Rows are points. To make a cloud, some directions were put in groups of two or more. Within a group, all points are equally far from the middle, so they leave a hole (a ring in 2 directions, a hollow ball in 3). The other directions are filled evenly. Then the cloud was stretched, turned, moved and blurred a little. How many holes are there, and how many directions does each take, smallest first?

Cloud, 19 rows:
[[-1.78  0.44  1.77]
 [ 2.58  1.04  1.62]
 [ 0.61 -3.54  1.63]
 [ 1.98  0.78  2.94]
 [ 4.26 -0.88 -0.54]
 [ 2.99 -2.65 -2.21]
 [ 2.85 -2.39  1.26]
 [ 3.89 -1.80 -0.68]
 [ 2.19 -2.98 -0.70]
 [ 4.31 -0.79 -0.61]
 [-0.27  0.18 -2.83]
 [-1.50  0.69  1.56]
 [ 1.17  1.34  2.68]
 [ 0.67 -3.64  2.72]
 [ 3.05 -1.57  2.06]
 [-0.61  0.73 -1.32]
 [ 1.29 -3.33  0.76]
 [-0.99 -0.60 -1.33]
 [ 3.68  0.48  0.46]]
Holes: 1 (2)

Cloud (20 x 3):
[[ 3.13  1.52  0.93]
 [-1.02 -2.37 -0.41]
 [ 3.28  0.31  1.17]
 [ 2.19  0.20 -1.89]
 [ 1.65 -0.94 -2.47]
 [ 2.63 -1.15  0.61]
 [-0.11  2.75  4.56]
 [ 0.41 -2.35  2.79]
 [ 2.35  0.14 -1.41]
 [-2.81  1.23 -0.68]
 [-1.77 -2.02 -0.44]
 [ 0.25 -2.48  0.79]
 [ 2.09  0.14 -2.25]
 [ 1.77 -1.88  0.20]
 [-0.51  2.18  4.64]
 [-1.55 -0.01  3.14]
 [-1.45  1.46  3.04]
 [ 3.32  2.69  3.13]
 [ 3.52 -0.84  2.75]
 [-0.68  3.22  0.56]]
Holes: 1 (2)

Cloud:
[[-0.79 -2.38 -1.23 -2.64]
 [ 2.39  1.54 -0.11  1.06]
 [-1.76  2.02 -1.84  2.39]
 [-1.56  2.07  1.91 -0.06]
 [ 1.10 -2.68  2.21 -0.11]
 [-3.92 -1.72  0.45 -0.18]
 [ 1.79 -2.06 -2.05 -0.20]
 [ 0.71  0.52  3.30  2.35]
 [ 1.17 -1.51 -0.34  4.76]
 [-3.95 -1.12  1.98 -0.49]
 [ 0.86 -3.72  2.51  0.75]
 [ 1.51  1.81  0.98 -0.48]
 [ 2.54  1.77 -2.48  1.85]
 [-2.47 -1.94 -1.03 -2.16]
 [-2.71  0.12 -3.55 -0.72]
 [ 1.97  1.56 -0.92  2.78]
 [-2.47  1.60 -3.30  0.61]
 [-3.17 -2.08  3.71 -0.79]
 [ 1.47  2.69  0.12 -0.74]
 [-0.74  0.95 -2.98  2.96]
 [-3.62 -1.79 -0.35 -0.01]
 [-1.41  0.81  3.94  1.34]
 [-1.76  0.17  4.00  0.02]
 [-2.65 -1.16  2.21 -2.12]
 [-0.60  2.19  1.15  2.69]
 [-2.42 -3.58 -0.18  3.02]
 [ 0.60 -4.18  1.35  0.97]
 [-2.58 -0.32 -3.26 -0.11]
 [-2.95  1.41  1.83  1.39]]
Holes: 1 (3)
